Each row of a before or after table is a point. One or more steps were done to the points. Then noise was added and the rows were shuffled. The steps act on how far a point lies along the listed directions, d1 being the first. Name the steps. A step turns or swaps two directions, mirrors them in a line or flattens them onto one, adds a multiple of one to another, or multiplies one. Angles are multiples of 10 degrees, from the lower direction toward the higher: turns from -170 to 170, lines from 10 to 170 but not 90. Use the fewest steps. Two steps may share a direction if one is a turn and the other turns, adds or multiplies; they go together, in the order done. Otherwise the lowest direction goes first.
In the rows, 128 means zero.

Directions:
(1): [144 188]
(2): [ 68 144]
Before:
[[155 109]
 [169 207]
 [ 14 103]
 [ 66 190]
 [ 89 152]
 [160 107]
 [129 162]
 [ 63 157]
 [127 140]
 [100 128]
 [118 158]]
After, 11 rows:
[[ 89 105]
 [ 78 200]
 [160 138]
 [100 151]
 [159 142]
 [ 96 137]
 [116 139]
 [107 102]
 [ 43  98]
 [ 70  87]
 [ 97  17]]
Steps: turn d1 and d2 by 60 degrees

Directions:
(1): [136 132 170 193 113 123  86  43]
(2): [205 158  96  99  80 103  68 138]
(3): [148 122 141  82 162  40 167  81]
(4): [151 143 193 157  64 105 184 170]
(5): [ 88 140 158  49  71 165 129  86]
(6): [101  56  69 147  64  97 142 114]
Before, 12 rows:
[[154 168 189 183 160 106  93 102]
 [165 197 155 113 121  98  63 120]
 [144 148 160 107 170  79 162  84]
 [176 146  91 145 162  97 119 128]
 [195 170 198 166  88  98 133 103]
 [132 121  52 141 176 107 155 249]
 [156 151 155 135 129  98 106 111]
 [ 71 115 128 131 158 204 174 197]
 [105 104 108 105 152 109 138 137]
 [158  93  71 149 176 108 130 191]
 [ 92  56  98 205  80 128 144 179]
 [ 94  81  91 172 149 184 123 203]]
After (12 x 8):
[[ 83 173 206 169 128 143 138 148]
 [128  57  66 139 184  30 136 105]
 [120 139 111 162 108 199  90 142]
 [187 111  99 110 194  33 132 145]
 [164 137 119 215 148 115 154 177]
 [138 119 105 122 103 119 110 156]
 [166 119  61 180 206  54 157 233]
 [134 154 159 202 182 138  83 133]
 [172 146  86  45 184 105 104 120]
 [189  92  86 196 175  76 147 207]
 [110 132 155 171 138 149 120 136]
 [ 81 121 159 191 182 185 138  91]]
Steps: multiply d1 by 0.7; turn d2 and d4 by 130 degrees; mirror d3 and d6 in the line at 80 degrees; multiply d5 by 1.6

Directions:
(1): [139 132 164 171 116 109   7 108 113  78 135 131]
(2): [ 87 220 179 117 178 166 125 154  74 143 145 154]
(3): [144  43 192 127 152 199 135  95 125 142 165 170]
(4): [ 70 109  81 173 216 137 137  96 138  76  89 145]
(5): [119 162 166  99 123 120 141   7 138 144  96  85]
(6): [226 172  81 143 143 170 151  97 106  81 165 125]
Before (14 x 12):
[[ 12 173 150  74 120  52 130 124 159 193  62  76]
 [ 68 133 146 141 216 181 163 148 122 131 117 168]
 [107 129 165 169 171 175 123 148 120 114 150 166]
 [147 112  68 111 146 168 201 148 150 112 129 162]
 [ 41 147 176 117 111  53 108  62 172 201  53  97]
 [130 202 120 134 133 124 103 124  85 118 130 103]
 [127 171 134 136 185 194 155 165  79 113 160 181]
 [102 174 151 120 103 111 135 153 118 147 130 123]
 [  7 138  98 115  98  80 114 110 176 152  26  85]
 [156 144 112 137  79  65  79  74 131 108  91  75]
 [120 215 100 153 160 129 108 102 102 108 126 109]
 [125 116  99 124 172 150 140 201  83 107 170 218]
 [ 90 170 128 132 162  98 113 128 124 130 102 108]
 [119 184 103 171 136  94  98 159 127 105 111 118]]
After (14 x 12):
[[194  65  27 130 186 177 215  75 165  95 135 122]
 [182 124  16 189 206 149 182  66 159  91 115 140]
 [155 100 176  64  43  85  98 110 119 163 149 139]
 [120 118 210  87 113 172 113 102 127 149 138 167]
 [136 108 105 114 138 113 171 106 153 143 107 100]
 [ 94 184  71 131 185 126 188 155 100 127 101 125]
 [149  70 173 124  90 116  91  51 176 134 106 100]
 [136  88 102 145 107 126 165 150 150 123 138 127]
 [179 140  37 118 151 216 219  48 147  97 109 115]
 [107  56 179 108  63  85  87 117 151 160 109 118]
 [ 53 110 107 116 133  98 169 113 155 177  87  96]
 [139 118 158 140  68  88  90 101 166 126 111 102]
 [126 146 116 111 115 106 195 136 150 173 106 101]
 [ 75 104  98 121 122  99 161 152 137 158  93 102]]
Steps: turn d1 and d3 by -90 degrees; turn d2 and d6 by -150 degrees; swap d4 and d5

Directions:
(1): [ 97 176 181 164 200  84 185 177 125 198 162 138 144 202 178 159 145  93
 150 104 188  87  81 112]
(2): [ 35 135  94 136 119  65 161 150  97  68 134 170  64 119  73  69  44 120
 180  82 150 110 139 108]
(3): [135 114 100  58 180 183  88 213 103 106 143  69  92  66 131 192 113 126
 101  46 173  93 109 126]
(4): [ 87 174 146 116  70  85  77 129 169 126  71  50  72 170  78 158 213 139
 179  94 100 120  83 147]
(5): [126 215 139  48 140 126 106 152  94 110 135 185 212 125  57 181 133 184
 182 188 140 111 154 117]
Before:
[[114 122 104 124 154  96 138 154  93 106 131 164 120 112 116 131  77 116
  152 105 157 118 120 116]
 [ 67 163 106 155  59  46 133 106 154 106  86 130  93 179  91  86 136 119
  185 129 116 134 112 137]
 [146 141 116  74 113 173  84 147 100  89 124 126 138  87  91 146 120 171
  142 125 119 140 144 128]
 [168 156 167 152 109 141 130  83 175 172 134 126 190 152 148 150 203 117
  149 180  99 165 117 126]
 [162 148 157 169 104  96 156  68 151 164 133 169 215 176 160 124 169 151
  122 203 100 136 145 124]
 [ 69 220 132  61  77  96  84 162 148 100  91  99 106 150  34 178 177 151
  218 110 125 115 121 147]
 [128 107 122 118 123 131 118 167 108 111 134 114  80  98 124 127  90 114
  143  97 143  95 122 111]
 [104 125 119 112 159 126 138 166  99  91 127 144 115 105 115 139  90 113
  135  97 143 108 129 110]
 [170 136 138  84 132 167  92 152 138 112 134 115 164 103 133 185 158 162
  132 139 118 119 147 151]]
After:
[[ 38 166  91 134  64  41 122 139 144  80  84 113  56 163  70  92 120 117
  199  87 129 115 103 134]
 [190 133 143  82 138 182  86 149 144 128 138 110 178 100 150 198 173 164
  118 151 120 125 147 154]
 [170 163 171 158  86  98 125  69 172 176 110 126 207 191 151 154 217 157
  130 196  86 137 120 135]
 [190 163 177 137 109 157 102  86 189 193 121  87 195 156 156 185 246 121
  137 174  90 166 101 137]
 [ 60 214 112  29 100 112  72 206 127  84  99  76  80 119  27 199 153 150
  211  68 147  94 118 144]
 [ 91 122 111 121 158 111 155 161  89  83 131 166 113 101 110 116  66 108
  139 100 145 107 137 105]
 [149 136 114  74 115 178  85 151  97  91 129 126 140  88  94 143 117 168
  138 130 119 138 144 124]
 [122 101 112 125 128 125 133 162  97 104 143 139  82  92 127 109  62 114
  142 103 149  94 134 104]
 [ 92 124 102 133 149  78 152 150  87  96 135 180 112 116 105 110  55 112
  165 102 158 118 126 110]]
Steps: multiply d2 by 1.6; add 0.3 times d5 to d4; turn d3 and d4 by -30 degrees
